Each row is a point. Before rounding, the points of a table are all equally far from one centre. They may lie mostly on one side of it. Write the centre, to within rounding.

Points (8 x 2)
[[+0.97,-2.30],
[-0.86,+2.52],
[+0.97,-2.31],
[-2.61,-1.20],
[-1.99,+1.95],
[+1.13,-2.21],
[+1.23,+2.09],
[-0.65,+2.56]]
Centre: [-0.29,-0.02]

Points (18 x 11)
[[-0.01,-0.16,-1.45,+0.00,-0.62,+0.36,-3.34,-3.14,+1.45,-0.34,+1.43],
[+1.00,-0.22,+0.25,-1.72,-0.51,+1.52,-2.64,+0.27,-3.20,-1.60,+1.09],
[-1.62,-1.97,+1.42,-2.02,+0.44,+1.68,-0.01,-0.53,+0.78,-1.20,+2.31],
[-1.73,+2.06,-0.49,-0.26,+1.54,-1.89,-0.21,+1.89,+1.57,-1.02,+2.10],
[-0.47,+3.35,-2.24,-3.67,-2.68,+0.82,-2.80,-1.27,+0.73,-3.20,+0.45],
[+2.69,+0.65,-3.47,-0.21,-1.01,+0.62,-3.29,+2.55,-0.73,+0.08,+2.05],
[+2.33,+0.65,+0.60,-3.60,-1.25,+0.66,+1.10,+0.90,-0.18,-3.14,+0.47],
[-0.73,+4.79,-0.46,-3.05,-1.33,+1.03,-0.84,+0.18,+1.98,-2.88,+2.47],
[-2.83,+0.07,+0.43,+0.31,-0.31,+0.16,-3.30,+0.50,-0.61,+0.27,-0.12],
[+2.89,+1.38,-4.44,-0.64,-0.94,+0.64,-2.99,+0.59,+1.99,-0.27,+2.51],
[-1.31,-1.27,+0.66,+0.63,-3.32,+2.13,-1.83,+1.80,+1.09,+0.82,+1.00],
[+0.55,-0.18,-2.44,-1.33,-0.67,-2.42,-3.49,-0.18,+2.16,-0.54,+0.77],
[+0.59,+1.42,-1.80,+0.51,-3.42,+0.22,-1.72,-0.36,+0.55,-2.86,+3.29],
[-0.42,+1.17,+0.77,+1.60,-1.95,+1.46,-2.10,-0.42,-0.11,+0.55,+3.18],
[-1.30,+3.04,+0.82,-0.31,-3.92,+0.45,-0.95,-1.21,+1.14,-1.68,+1.14],
[+1.43,-0.24,+1.58,-0.04,-1.36,+1.16,+0.47,+0.73,+0.12,-1.62,+3.19],
[-0.03,-0.75,-0.07,-2.80,+0.12,+3.00,-3.52,-0.62,-0.99,+2.06,+1.67],
[-1.51,-0.10,+0.06,-4.30,+0.41,-1.19,+0.67,-0.22,+1.50,-1.01,+3.07]]
Centre: [-0.32,+1.17,-1.91,-1.90,-1.05,+1.34,-0.48,+0.57,+0.55,-0.01,+0.84]

Points (28 x 24)
[[-0.41,-0.78,+0.37,+1.20,+0.33,+1.41,+2.77,+1.58,-1.34,+3.20,+3.64,-0.22,-0.89,-0.13,+1.77,+1.58,+3.78,-0.51,-0.89,-0.51,-0.48,+0.83,-1.45,+0.85],
[-1.24,+2.08,+1.01,+0.24,+1.91,-0.62,+4.06,-0.81,-0.22,-0.37,+1.75,+0.43,-1.34,-1.43,-0.82,-0.03,+4.00,+1.49,+0.85,+0.88,-1.36,-0.25,-2.29,+0.82],
[+0.17,+2.41,+1.55,-0.43,+2.07,+1.71,+1.77,+1.22,+1.22,+1.56,+2.60,-0.30,-0.74,+0.34,+0.69,+1.65,+3.09,+0.65,+1.76,+1.08,+2.46,+1.10,+0.63,+0.29],
[-0.11,+2.28,-1.42,+0.53,+2.66,+0.70,+3.75,+1.15,+0.26,+1.19,+1.54,-2.86,+0.38,-0.81,-0.65,+0.25,-0.73,-2.30,+0.37,+0.14,+2.51,-0.59,-0.44,+1.36],
[-2.15,+4.81,+0.01,+1.32,+0.59,-1.07,+3.32,+0.04,+1.95,+2.12,+0.51,-0.11,-1.20,-1.41,+2.05,+1.24,+3.79,-1.83,+1.65,+1.14,+0.97,+1.42,-1.14,-1.68],
[+1.09,+2.60,+1.69,+1.39,+1.32,-2.58,+3.15,-1.80,+2.38,+1.70,+1.68,+2.84,-3.43,+0.88,-0.21,-1.03,+3.36,-0.32,+1.15,+0.79,-0.69,+1.26,-0.87,-0.44],
[-2.75,+2.01,+2.27,+4.44,+1.36,-0.72,+1.36,+0.25,+1.93,+1.35,+2.03,+1.18,-1.15,-2.29,-1.80,-1.22,+1.44,-2.30,+1.73,-0.56,-1.05,+0.47,+0.32,+0.91],
[-0.48,+3.76,-1.10,+1.38,+4.46,+0.31,+4.30,-0.08,+1.79,+0.60,+1.56,-0.16,-2.28,-0.84,-0.29,+1.08,+2.99,-3.28,-0.43,+0.70,+1.43,-1.71,+0.60,+1.02],
[-1.80,+0.48,+0.80,-0.13,-0.53,-4.34,+1.88,-2.07,+0.69,+2.26,+0.54,+0.50,-2.23,+0.90,+0.75,+0.46,+1.98,-1.84,+0.93,+0.87,-1.79,+1.41,+1.53,-2.40],
[+1.83,+0.78,-0.18,+0.09,+0.95,+1.57,+4.13,+1.33,-1.91,-0.32,+0.66,+0.10,+0.75,-2.50,-1.44,+1.92,+2.32,-2.43,+1.66,+0.67,-0.89,+0.31,-0.41,-0.87],
[+0.74,+0.07,+0.02,+0.47,+0.09,-0.59,+1.69,-1.78,+0.21,+0.88,+2.51,+2.30,-2.13,-2.43,+2.84,+1.03,+1.03,+1.71,+1.58,+0.04,-0.01,+1.64,-3.06,-0.72],
[+0.16,-0.99,+1.89,+2.12,+2.24,-1.03,+1.60,-0.86,+0.49,+1.45,+2.30,+1.94,-1.84,-0.32,-1.34,+0.54,+4.32,-0.40,-0.89,+0.20,-0.11,+2.91,-1.24,+0.77],
[+1.25,+2.92,+0.37,+1.61,+1.17,+0.26,+2.68,+0.82,+0.02,+0.21,+1.86,+0.07,-0.17,-0.70,+0.43,+3.05,+2.53,+0.02,+2.56,+1.11,-0.23,-0.18,-3.99,+0.96],
[-3.54,-0.57,+1.67,+1.45,+2.38,+0.50,+4.80,-3.21,+0.99,-0.27,+1.86,-0.13,-2.59,+0.71,+0.63,-0.12,+3.49,-1.08,+0.96,-0.61,+1.10,-0.35,-0.72,+0.91],
[-1.45,+1.91,+1.16,-0.42,+0.99,-1.18,+4.02,-1.48,-0.20,+1.83,+2.31,-0.60,-0.24,-2.31,+1.55,+1.22,+2.79,-2.25,+2.81,+0.72,+2.75,+1.20,+0.70,+0.02],
[-0.91,+0.65,+1.20,+4.27,+0.32,+0.26,+3.61,-4.28,+0.82,+1.35,+0.96,+0.07,-0.96,-2.98,-0.48,-1.45,+1.00,+0.07,+1.01,+2.04,-1.32,+0.74,-0.35,-0.88],
[-2.53,+1.88,-0.64,+3.07,+1.89,-1.08,+3.51,+1.45,+0.57,+3.01,+1.96,-0.13,+1.00,-0.69,-1.63,+0.30,+2.23,-2.22,+0.64,+0.96,+1.33,+0.51,-0.99,-1.93],
[-1.09,+0.73,+1.47,+0.27,+0.90,-0.09,+3.87,+0.02,+2.16,+2.75,+1.75,+1.36,-2.73,-0.45,+2.21,+1.62,+2.74,+0.27,+1.96,-0.91,+1.67,+2.60,-1.82,-1.86],
[-1.19,+0.70,-0.94,+2.15,+2.03,+2.79,+3.86,-1.35,+0.42,+0.58,-0.98,-2.66,-1.50,+0.98,+0.45,+0.84,+3.75,-3.89,+0.84,+0.15,+0.77,+0.39,-1.02,+1.32],
[-0.77,+0.83,+2.69,+3.58,-1.74,-2.31,+4.89,-0.73,+0.59,+1.20,-1.62,+1.37,-3.72,+1.16,+0.92,+1.80,+2.58,-0.90,+2.44,+0.70,-0.37,+0.76,+1.32,+0.36],
[+0.77,+0.96,+1.39,+1.13,+2.70,-0.87,+2.41,+1.60,+1.70,+2.49,+2.08,+0.11,-0.30,-2.14,+0.27,+0.19,+2.13,-3.35,+1.78,-1.36,+2.73,+0.80,-1.46,+0.65],
[+0.37,+0.69,+1.23,+0.90,+2.37,-2.00,+6.07,+0.11,+1.17,+1.28,+0.25,+0.97,-0.33,-0.47,-0.86,+0.93,+0.68,-3.15,+1.15,+0.42,+2.58,+0.09,-2.60,+1.31],
[+1.52,+3.63,+0.61,+1.70,-1.06,-1.57,+5.25,-0.59,+1.59,+0.75,+0.27,+1.38,+1.26,+1.34,+1.00,+2.60,+3.25,-0.10,-0.29,+1.88,-0.80,-1.20,-1.54,+1.43],
[-2.98,+3.27,+1.61,+3.25,+0.05,-1.87,+3.56,-1.48,+1.20,+0.79,+1.45,+0.73,+0.30,+0.18,+1.07,-0.32,-0.50,-4.64,+1.55,+2.12,+1.13,-1.16,+0.79,-1.06],
[-2.18,-0.35,+1.00,+0.53,+0.05,+0.71,+0.81,-2.94,+0.54,-1.26,-0.87,+1.78,-1.55,+0.08,+0.50,-2.19,+1.94,-1.27,+2.69,+0.07,-1.88,+1.31,-0.35,+1.25],
[-1.18,-0.63,-0.87,+4.69,+1.96,+0.91,+3.27,-2.58,+3.23,+1.74,+1.39,+2.87,-1.72,+2.32,-0.46,+0.39,+2.77,-2.93,+0.63,+1.32,-0.35,-0.91,+0.82,+1.24],
[-0.42,+0.68,+2.81,+0.73,+2.23,-0.20,+4.48,-0.73,-2.53,+2.72,+2.03,+0.36,-0.59,+0.37,+0.47,+1.28,+3.21,-0.70,-0.42,+0.92,-0.78,+2.32,+0.60,+1.02],
[-0.01,+2.43,+0.72,+0.11,-0.89,-0.96,+1.19,-1.62,-1.13,+1.36,+1.04,+1.91,-1.69,+0.20,+2.75,+0.83,+0.95,-0.71,+3.78,+0.25,-0.89,+3.42,-0.73,+0.73]]
Centre: [-0.10,+1.06,+0.05,+2.04,+0.38,-0.08,+2.63,-0.86,+0.87,+0.48,+0.53,+0.79,-1.00,-0.04,+0.97,+1.12,+0.85,-1.40,-0.03,-0.47,-0.10,-0.13,+0.42,-0.05]
